Every row gives one point. To make a cloud, some directions were put in groups of two or more. Within a group, all points are equally far from the middle, so they leave a hole (a ring in 2 directions, a hollow ball in 3). The other directions are filled evenly. Then the cloud was stretched, turned, moved and blurred a little. Count the holes, and give their numbers of directions, smallest first.
(in the rows, 128 means zero)

Cloud:
[[169  78 129]
 [ 78 107 146]
 [ 92 153  82]
 [114 155 138]
 [111 146 178]
 [179 108  84]
 [113  62 117]
 [114 147 172]
 [156  55 175]
 [176  80 172]
 [ 91  88  74]
 [133  62 109]
 [ 89 143 121]
 [153 150 140]
 [153  53 171]
 [ 82 130 122]
 [105 163  83]
 [152 138 195]
 [141 151 154]
 [177 119 140]
 [157 156  99]]
Holes: 1 (2)

Cloud (32 x 4):
[[170 122 146 209]
 [ 88  94 155 180]
 [107 156 101 100]
 [134 143 190 113]
 [107 101 156 224]
 [156  84 168 160]
 [ 86 179 119 161]
 [173 121  97  98]
 [125 192 160 145]
 [145 165 145  88]
 [122 165 166 105]
 [142  89  88 149]
 [134 151  80 133]
 [171 102 120 165]
 [ 94 158  98 133]
 [135  89 131 204]
 [168 107 182 136]
 [173 108 158 174]
 [131 173 183 143]
 [ 75 136 132 129]
 [159 156 128  79]
 [110 175 152 120]
 [178 124 168 101]
 [132  57 101 126]
 [158 199 134 174]
 [153 132 195 168]
 [ 72 113 136 157]
 [125 161 137  77]
 [105  80 149 180]
 [ 76 140 169 193]
 [153 195 144 158]
 [155 114 192 104]]
Holes: 1 (3)

Cloud:
[[137 171 166 139]
 [ 98 163 138 179]
 [116 120 133 121]
 [124 132 197 152]
 [144 161 190 163]
 [147  51 182 164]
 [102 116 104  66]
 [161 162 135  68]
 [145 164 151 196]
 [140 125 181 154]
 [143 183 122 112]
 [153 130 153 100]
 [161 132 144 121]
 [133 147 206 102]
 [150 150 121 108]
 [ 50 116 103 148]
 [154  62 129 129]
 [133  73  97  61]
 [ 87  88 172 208]
 [158 148 195 168]
 [105 137 174 120]
 [106  74 139  72]
 [109 114 171  82]
 [170 123 142 133]
 [107 149 169 198]
 [ 98 164 135  97]
 [202 161 164 105]
 [124 173 182 108]
 [135 139 151 121]
 [103  68 169 174]
 [ 92 174  96 135]]
Holes: 0

Cloud:
[[164  67 126 100  70  72]
 [142 131  72 161 162  73]
 [140  89 172 119 191 109]
 [144  74 149 172 157 159]
 [150 129 165 133 100 167]
 [202 133  89  86 125 145]
 [142 103 130 112 110  62]
 [ 93  80  84 107 188 154]
 [145 143  66 160 158  72]
 [111 134  82 141 128 208]
 [118 140 120 151  79 143]
 [ 66 102 116  72 164 155]
 [151  57 138 154 104 130]
 [192 139  83 168 159 151]
 [101 136 143 144 144 108]
 [ 96 125  83 152 123 130]
 [153 148 107  77 115 166]
 [160 162 144 125 101 120]
 [ 69 126  94 152 133 174]
 [166  87 142 158 162  82]
 [181  80 158 131 110 122]
 [111  65 169 104 140 134]
 [ 88 144 100  82 135 205]
 [191  99  65 121 130 159]
 [122  68  80 122 178 152]
 [150 138 102 112 187 200]
 [ 92  81 151  82 156 134]
 [147 156  82  70  96 134]
 [ 96 144  98 165 181 130]
 [116  62 148  81 145 150]
 [160 162 134 112  87 105]
 [ 95 137  75 142 112 188]
 [155  79 117  76 114  82]
 [150 118 166 137  92 171]
 [139  97 150 151  65 188]
 [ 72 121 106  86 206 155]
 [111  84  98 160 157 114]
 [196  94 112 178 174 102]
 [196  81  92  77 112 121]
 [146 108  59  84 163  87]
 [128  88  77 154 175 112]
 [136 129  85 157 127  75]
 [ 89  65 174 102 146 143]
 [184 112 161 160 149 137]
 [148 119 195 130 174 177]
 [121 105  59  78 133 108]
 [145  75 167 142  89 179]
 [192  86  68 104 147 134]
 [ 93 153  93 159 171 168]]
Holes: 2 (2, 2)

Cloud, 48 rows:
[[110 122 125 110 144 207]
 [120 146 124 113 135 203]
 [132 131 129 179  78  81]
 [ 88 159 167 132 100  95]
 [111 146 162  86 156 113]
 [129 146  70 146 144 191]
 [122 183  82 163 131 163]
 [118  44 132 104 129 127]
 [113 199 127 111 109 141]
 [ 84  59  98 169 164 148]
 [123  69  62 149 178 139]
 [ 80 165  60 115 147 132]
 [127 151  70 140 140 190]
 [112 136 131  89  73  88]
 [142  78  66 105 173 115]
 [103  74 119 145 125  64]
 [192 104 122 136 165 120]
 [ 74  87  69 165 161 107]
 [ 70 175 103 109 101 161]
 [136  80 134 147  77 129]
 [145 122 161 183  94 120]
 [142  86 137 160 162  69]
 [ 68 161 111 195 123 112]
 [ 48  88 105 114 134 130]
 [154 126 136 190 171 149]
 [113 118 113  66 111  84]
 [115  88  81 183 173 170]
 [106 194 124 103 132 118]
 [125 133  43 144 117 164]
 [154 129 172 114 104 153]
 [128 115  70 105 140 198]
 [134  55  77 166 149 140]
 [ 43 109 111 115 133 134]
 [ 91  97 137 158 131 192]
 [114 142  59  86  92 113]
 [ 75 119  90  93  71 118]
 [121 156 142  81 103  84]
 [ 60 164  96 105 100 154]
 [ 70 143  65  83 118 134]
 [100 173 124 191 131  90]
 [ 75 163  91 200 117 126]
 [134  99  77  82 157  93]
 [105 141 156 183 104 161]
 [140 148 117 118 158 195]
 [142 117 170 165  89 127]
 [ 73  53 103 147 152 137]
 [112 183  72 152 127 163]
 [139 101  71 174  93 120]]
Holes: 3 (2, 2, 2)

Cloud, 57 rows:
[[179 145 165 156 160  81]
 [140  67 133 141  90 172]
 [117 163 167  91  93 120]
 [ 89 140 131 160 125 179]
 [210 111 156 106 122 176]
 [179 107 109 166 189 157]
 [ 87  86  98 144 119 157]
 [185  74 119 149 142 166]
 [134  36  95 156 136 201]
 [118 122 143  71 128 169]
 [ 95  97 121 151  95 174]
 [174  92 100 158  61  94]
 [134 118  79 125 185 124]
 [118 187 161 146 124 105]
 [ 95 106 115 113  91 131]
 [100 111 152 104 106 138]
 [ 83 140 106 175 123 161]
 [ 89 148 147 164  94 172]
 [161  55 156  84  87  88]
 [141  26 101 138 143  86]
 [132  61 150 129 108  93]
 [ 86 110 141 166 133 170]
 [ 98 123 176 123  79 100]
 [121 143 135 134 190 176]
 [130 164 158 116 147 178]
 [181  70 136 127 117 117]
 [159  65 122 150  98 151]
 [176  54 145 106 126  94]
 [178 188 159 135 107 182]
 [106 165 142 136 122 108]
 [183  91 172 148 146 130]
 [182  95 149 143 138  76]
 [122  66 157 141 137 189]
 [125 139  86 159 174 116]
 [184 128 159 147 160  83]
 [134 128 107 127 197 194]
 [124  49 136 120 124 132]
 [167 180 149 182 117  95]
 [153  52 144  84  92 190]
 [162  91 176 152 101 146]
 [131 132 118  99 166  80]
 [126  74 192  97 143 188]
 [127  91 174 106  81 181]
 [ 96 101 178 124 157 147]
 [189  85  95 148 107 162]
 [107  84 118  79 163 177]
 [106 130 167  92 117 133]
 [178 139 127 108 161 178]
 [148  84 136 190 111  87]
 [206  82 134 107 148 183]
 [118  83 142  95  86 188]
 [130  65 127 129  72  93]
 [189  43 139  87 131 166]
 [108  91 120  87  47 107]
 [203 142 146 133  69 150]
 [115  82 180 157 126  94]
 [178 127 103  96 153 180]]
Holes: 1 (2)

Cloud, 85 rows:
[[124  86 142  84 169 118  74 133]
 [135 128 127  83 148 103  73 184]
 [143 123 198 132 126 126  72 196]
 [ 66 113 183 113 131 150 141 125]
 [ 60 109 134 175 161 133  69  82]
 [125 129 188  96  96 122 162 215]
 [116 118 206 171 174 131  51 191]
 [109 168 137 152 133 109 174 158]
 [126  83 183 183 163 171  75 166]
 [111 147 190 108 121 183 159 119]
 [ 63 169 186 113 137 101 126 168]
 [ 99 175 129  65 124 113 137 119]
 [147 115 116  90  69  95 123  94]
 [160 148 117  91 150 130  99 205]
 [ 85  85 137 207 109 132 110  76]
 [148 108 183  73 112 139 147 159]
 [136 119 120 105  83 153  65 126]
 [ 67 136 105  82 174 141 127 103]
 [120  28 141  71 103 130 135 162]
 [ 53 116 119 103 131  89 156 140]
 [ 53 134 159 113 167 130 123 205]
 [171 125 141  61  98 147 180 128]
 [ 97 124 155 111 182 133  62 131]
 [131 140 139  51 134 151 171 169]
 [128 148  69  43  97  70 145 128]
 [186  84 122 109 140  54 142 165]
 [132  86 120  41 141 107 159  72]
 [ 82  73  95 110 142  84 150 199]
 [112 177 109 127  72 114 166 140]
 [ 86 110 205  87 109 100 134 139]
 [140 142 157 135  85 131 170 128]
 [ 63  76 119 129  97 116  80 149]
 [148  80 101 176 118 149  89 157]
 [ 56  96 126 134 131 122 117 132]
 [103 121 106  85 116  97 161 174]
 [114  87 149 114 123  75  82 206]
 [ 99 114 220 175 117 148  84 158]
 [135 121 135 171 101  85 149 174]
 [ 69 134 117 177 151 131 111 131]
 [113  72 134  94 100 135 186 134]
 [119 161 164 168 140 151 107  68]
 [ 80 183 102 106 100 167 140 153]
 [131 125 168 160 185 180 134 153]
 [139  62 162 129 120 104 176 181]
 [134 185 115 103 136 126 153 123]
 [ 81 156  99 100 175  68 125  95]
 [147 110 180 151 102 125 113  49]
 [142 137 141 146 131  90 183 117]
 [111 136 193 143 132  98  84 188]
 [161 116  96  39 115  70 163 141]
 [117 131 209  83 116 150 146 116]
 [137 125 126 123  66 107  94 120]
 [109 108 136 161 105 175 140 135]
 [155 141 183  66 160 172 143 118]
 [146 128 156 108  47 113 133 158]
 [ 86 186 111  96 212 141 135 148]
 [165 150 135  89  99 118 133 189]
 [122  37 143  91 149 155 135 192]
 [101 133  80 194 134  82  66 121]
 [116 144 106 114 111  75  65 161]
 [106 134 147 160 150 116 124 164]
 [ 84 124 115 128 122  73 162 131]
 [102 147 117  79 154 165 170 115]
 [ 87 171 128 113  97  89 103  73]
 [168  93  84 177 185  91 122 129]
 [118 172 121 156 140 119 162 111]
 [124 127  62 117 115 141 176  81]
 [117  67 163  63 162 102 118 124]
 [127 107 197 110 133 155  63 180]
 [ 83 153 157 174 121  78  86 148]
 [107 130 176  42 108 148 157 176]
 [140 107 103 182 128  75  90 179]
 [106 149  89  95 147  97 171 118]
 [124  72 180  71  73  55 106 152]
 [ 81 176 101 100 110 139  75 130]
 [184 132 176 120 168 119 141 143]
 [137 135 130 159 168 131 144 214]
 [146  54 160  98 133 104 105 132]
 [ 76  89 180 115 206 127 143 226]
 [ 77 105 147  95 124 120 149 211]
 [139  97 229 164  97 120  96 124]
 [154  85 142 105 103 150  98 166]
 [ 87 129  99 131  63 119 201 104]
 [105  89 135 136 198 127 151 158]
 [ 96 109 169 107 136 185 133 157]]
Holes: 0
